Rows are points. To make a cloud, some directions were put in groups of two or more. Within a group, all points are equally far from the middle, so they leave a hole (a ring in 2 directions, a hollow ball in 3). The other directions are filled evenly. Then the cloud was stretched, turned, moved and blurred a little. How many holes are there, and how many directions does each take, smallest first?
In the rows, 128 means zero.

Cloud, 13 rows:
[[121 193]
 [ 83 169]
 [160 119]
 [156 188]
 [134 105]
 [110 190]
 [ 77 129]
 [169 177]
 [ 98 107]
 [ 79 124]
 [166 180]
 [ 78 125]
 [ 83 168]]
Holes: 1 (2)

Cloud, 27 rows:
[[139 133 122 226]
 [ 97 182  64 163]
 [116 213 126 124]
 [206 155 139 127]
 [ 45 167 137 119]
 [196  63  98 170]
 [142 195 135  95]
 [175 131 151 156]
 [172 132 153 108]
 [133  64 116 131]
 [ 93  77 158 105]
 [ 85 137 100 150]
 [119 147 106 137]
 [139 170 184 136]
 [113  39 157  94]
 [ 87 121 142 187]
 [125 175 149 201]
 [113 131 121 198]
 [170 118 162 100]
 [ 84 123 129 166]
 [ 93 174 202 139]
 [ 71  99 156 122]
 [ 86 134 174  96]
 [134 141 148 196]
 [ 56 148 140 102]
 [182 108  65 112]
 [ 99  90 113 131]]
Holes: 0

Cloud (48 x 6):
[[ 78 130 180 166 187 139]
 [158  75 160 114 122 123]
 [137 118 150 225 152 123]
 [169 103 148  94 140 117]
 [108  92 179 192 157 164]
 [140 103 187 158 156  89]
 [118 122 203 162  91 156]
 [187 120 181 148 180 138]
 [124 191 194 128 182 149]
 [ 88 112 127 145 111 163]
 [134 131 177  58 132 185]
 [165  72 203 105 127 145]
 [139 109 205 101 195 187]
 [157 148 178 163 144 202]
 [130  88 100 174 142 158]
 [158  91 130  89 141 182]
 [147  78 113 131 139 155]
 [104 123 140 206 152 182]
 [101 139 113 152 118 185]
 [113 203 103 164 178 146]
 [120  66 160 103 131 154]
 [131 128  99 103 194 120]
 [114 114 197 102 212 135]
 [139  87 197 125 188 183]
 [186 141 192 157 142 178]
 [ 89 144 136 134 143  93]
 [109  90 167 164 190 175]
 [158 165 111 180 122 171]
 [128 181 114  72 192 170]
 [107 174 187 146 136 101]
 [144 110 179 169 180  99]
 [151 122 224  93 139 185]
 [131 186 105 147 127 126]
 [124 185 143 115 205 197]
 [142 135 139  78 133 201]
 [138 149 208  80 204 148]
 [132 133 164  54 140 188]
 [175  87 198 151 156 133]
 [184 171 141 163 162 163]
 [180 169 112 138 150 163]
 [178  98 173  92 125 127]
 [104 138 209 148 117 167]
 [176 140 191 115  94 140]
 [ 89 152 191 115 124 155]
 [171 112 191  96 151 106]
 [101 125 102 110 225 161]
 [152  72 165 125 118 118]
 [155 114 126 107 177 210]]
Holes: 3 (2, 2, 2)

Cloud:
[[ 88 132 143 154 216 138  85  62]
 [127 145 143  86 222 144 105 157]
 [187 160 139 133  91  61 154 155]
 [132 193 159 139 153  58 143 135]
 [139  77 126 220  61 120 105 174]
 [ 59 131 132 174 194 159  94 111]
 [142 115 149 130 191 169  50 156]
 [ 63 146 175 194 134 120 167 167]
 [ 86 135 198 147 154  54 137 103]
 [128 130 130 112 214 167  76 163]
 [163 121 101 147 137  77 105  95]
 [159 186 185  97  93  75 177  93]
 [103 128 142 199 122 142 179 112]
 [159 102 124 148 150  87 132 176]
 [159 164 166 124  72  99 154  94]
 [107 120 148  92 197 142 177  91]
 [ 85 133 180 233 138 138 145 139]
 [142 173 157  35 161 162 116  77]
 [ 71 178 175 159 209 122 146 103]
 [140  55 116 198 123 153 124 184]
 [164 120  77 122 195 147 110 168]
 [ 99 101 167 113 106 124  78 129]
 [184  81 128 155  75 103 116 117]
 [ 98  95 108 156 173  88  94 124]
 [106 167 108 146 167 126  80 128]
 [131 203 196 110  95 114 134 151]
 [199 129 112 101 173 156 121 128]
 [125 136 120 210 154 100 135  84]
 [117 107 131 123 205 159  50 134]
 [ 75 124 146 114 220 168  82 111]
 [208 141 123  88 108  94 112 184]
 [ 69 143 186 131 137 169 158 107]
 [118 120 126 135 193 119 149 198]
 [113 135 140 139  98 161 148  95]
 [114 139 234 131 150 114  65 122]
 [145 165 149 142 150  75 135  70]
 [ 77 145 162 114 147 181 119 113]
 [ 43 130 196 101 193 166 154 107]
 [109 135 138  65 106 127 176  97]
 [115 157 167  52 166 185 110 125]
 [136 171 180 157  77 128 124 167]
 [ 72 124 204 170 160  90 103  93]
 [ 91 151 195 193 174 118 164 148]
 [104 130 147 110 187 165  53  94]
 [159 128 177 187 123 157  53 166]
 [125  99 161 118 130 182 106 183]
 [129  96  93  93 128  79 144 110]
 [176  80 159 185 165 121  95  75]
 [135 126 180  80  86  77 152  67]
 [179 124  67  79 131 166 128 148]
 [188 131 103  91 186 175  88 101]
 [185  93  51 126 157 161 109 106]
 [112 149 142 186 101 162  97 123]
 [102 140 222 154 174 143 107 173]
 [188 145 174  88  88  62 138 110]
 [146 171 168 150 155  61 141 162]
 [208 103  82 107 146 182  87 103]
 [132 100 111 153 170 157  26 136]
 [192 161 128 160 107 101 165 163]
 [145 192 124 133 141  81 158 122]
 [160 114 150  56 119 147  74 129]
 [137 182 141  45 139 128 125  90]
 [132 114 199 145 180 202  67 134]
 [154  85 154 111 119  81 142 131]
 [167 102 197  84  89 118 132 129]
 [ 50  99 115 163 156 156 138 135]
 [189  95 146 133 135  97 118 103]
 [100 100 204 135  94  83 131 126]
 [114 107 177 157 102 142  73  87]
 [ 86 113 140  84 101 128 107 136]
 [172  98 163 108 109 161  54  94]
 [ 93  61 130 180 168 175  54 110]
 [ 86 134 189 185  98  98 164 163]
 [156 160 118  47 144 148 159 108]
 [138 113 205  77 149 165  54  81]
 [111 116 203 164 174 119  52 108]
 [ 85 115 155 207 135  79 120 143]
 [155 128 113 133 169  94  72  98]
 [165 115 167 133 161 164  30 124]
 [ 91 103 147 151 229 156  86  50]
 [159 143 148 145 187 141  78 185]
 [182 170 178 102 136 151 100 177]
 [140 109 118 122 121 198 123  78]]
Holes: 2 (3, 3)

Cloud, 101 rows:
[[ 88 128 178  99 199 105  83  97 119]
 [119 147 141 119  98 219 143 130 178]
 [126 136 137 166  70 142 144  67 163]
 [103 129  85 117 135 148 164 143 221]
 [113 144 104 118 188 180  66 129  95]
 [109 171  58 137 143 121  72 111 137]
 [109  93 210 141  99  87 189 131 126]
 [ 93  71 175 120 130 117  89  76 149]
 [103 201 177 157 158 112  96  66 157]
 [114 100 201 119  80 132  87 165 138]
 [164 158 120 155 211 200 149  93 199]
 [ 39 166  97 143 167 165 116 135 145]
 [110 109  96 151 133 200 197 102 126]
 [104 100 175  91  98 192 106  91 106]
 [152 129 197  74 176 191  94 149  96]
 [ 83  83 113 116  64 173 190 142 136]
 [ 39 156 140 121 135 144 171 130 129]
 [104 175 118 154 128 132 199  83 219]
 [131 136  79 101 173 146 116 156 102]
 [182  80 114 154 124 126 126 157 124]
 [102 112 140 156  62 130 115 108 161]
 [115  99 122 103 124 163 226  93 182]
 [ 93 194 134 178 156 209 118 136 168]
 [152  55 192 119 180  95  91 117 118]
 [ 99 135 111 123 198 118  83  63 125]
 [166  99 111 105 142 132 205  90 133]
 [103 149 192  89 154  91 123  97 112]
 [ 78 132  71 137 166 184  72 113 161]
 [107  92  97 157 111 186 204 107 138]
 [120 148  72 120 140 132  57 105 201]
 [153 113 182 156 146 149 145 143  30]
 [131 160 110 149 170 191 168 132 226]
 [111 105 106  73 113 192 120 112 206]
 [141 158 128 211 156 169  99 135 139]
 [154  70 101  85 119 195 106 114 131]
 [131 119  95 143 167 130  74 155 116]
 [179 163 117 156 148 180 124 120  83]
 [117  67  82 114 136 179 144 139  80]
 [101 174 176 126 186 147 112 134 203]
 [124  63 136 115 147 149 225 148 160]
 [112 105  82 138 161 154  72 110 108]
 [126 128  40  86 179 177 134 103 192]
 [151 213 140 101 162 192  52  81 174]
 [ 97 150 188 110 191 157 176 134 140]
 [144 101 153 170 150 183 154 179  73]
 [154 122 122 162 137 138 161 188 123]
 [144 129  68  84 117 143 178  57 208]
 [123 109  80  97 143 116 111  49 216]
 [ 98 137  74 106 205 146  96  38 176]
 [211 173 100 138 200 175  91  79 156]
 [135 126  38  91 154 187 102  94 182]
 [ 61 118 108 154 141 197 126  84 195]
 [103 155 149 109 173 170  39 135 111]
 [118 133 154 135 184 112  68  65 114]
 [162 139 146 117 154 226  75 106 154]
 [104 140 175  95 127 121 137  90  73]
 [146 173  55 122 220 201 119 115 177]
 [197 113  79 140 141 134 159  75 189]
 [148 112  97  95 159 215 170 135 158]
 [ 85 153 189 112 133 178  75 156 137]
 [188 108 136 164 111 180  97 118 160]
 [137 136 184 126 164  98 156 108  68]
 [ 79 139 109 163 178 151  56  85 150]
 [159  45 167 141 139 154 188 103 144]
 [161 113 217 119  99 115  88 152 142]
 [134  72 141 129 139 212 105 122  99]
 [152 171  43 135 129 182 184 123 188]
 [115  59 151 102  83 180 105  93 113]
 [101 138 196 131 219 130 145 147 117]
 [144 157  95 146 107 119  56  98 157]
 [ 41 156 158 103 166 145  93  96 129]
 [171 125 119 114 189 151  88 149  80]
 [184  86 106  75 116 156 139 123 100]
 [ 92 146 125  88 116 153 122  39 141]
 [111 102  90 170 132 147 117 160 151]
 [171 144 153 144 229 155  86 121 147]
 [130 154 163 124 121 127 110  88 235]
 [119 135 165 126 139 103  99 173 161]
 [ 98 136 125  91 143 115  94 107 217]
 [ 90  63 145 176 120 143 183 143 130]
 [ 88  80 191 141  76 115 107 111 132]
 [185 181 161 169 152 185 117 128 178]
 [ 96 113  52 118 122 129 147  68 128]
 [133 101 169  52 116 161 129  82 183]
 [147  68 102 113  86 160 134  97  90]
 [137 106  88 162 119 170 116  41 162]
 [114 129 179 175 111 135  72 134 135]
 [204 145 131 151 145 135  64  99 159]
 [170 167 106 178 145 126  71 119 117]
 [ 74 162 100 150 172 155 207 106 174]
 [ 82  91  83 137 114  94 164 107 123]
 [134 110 186 114  83 194  95 102 119]
 [ 67 160 128 102 145 199 149  71 147]
 [121 140 156 154 192 150 104 113 220]
 [167 102  79 136 152 167 137  53 231]
 [187  63 140 104 121 132 156  72 155]
 [ 42 115 120 109 147 143  85 100 137]
 [103  91 134 175  93 122 198 128 133]
 [ 86 118  86 114 121 103 193  89 134]
 [ 87 152  94 126 135 105 111 108  92]
 [133  90 197 143 162 107 162 181 145]]
Holes: 2 (2, 6)
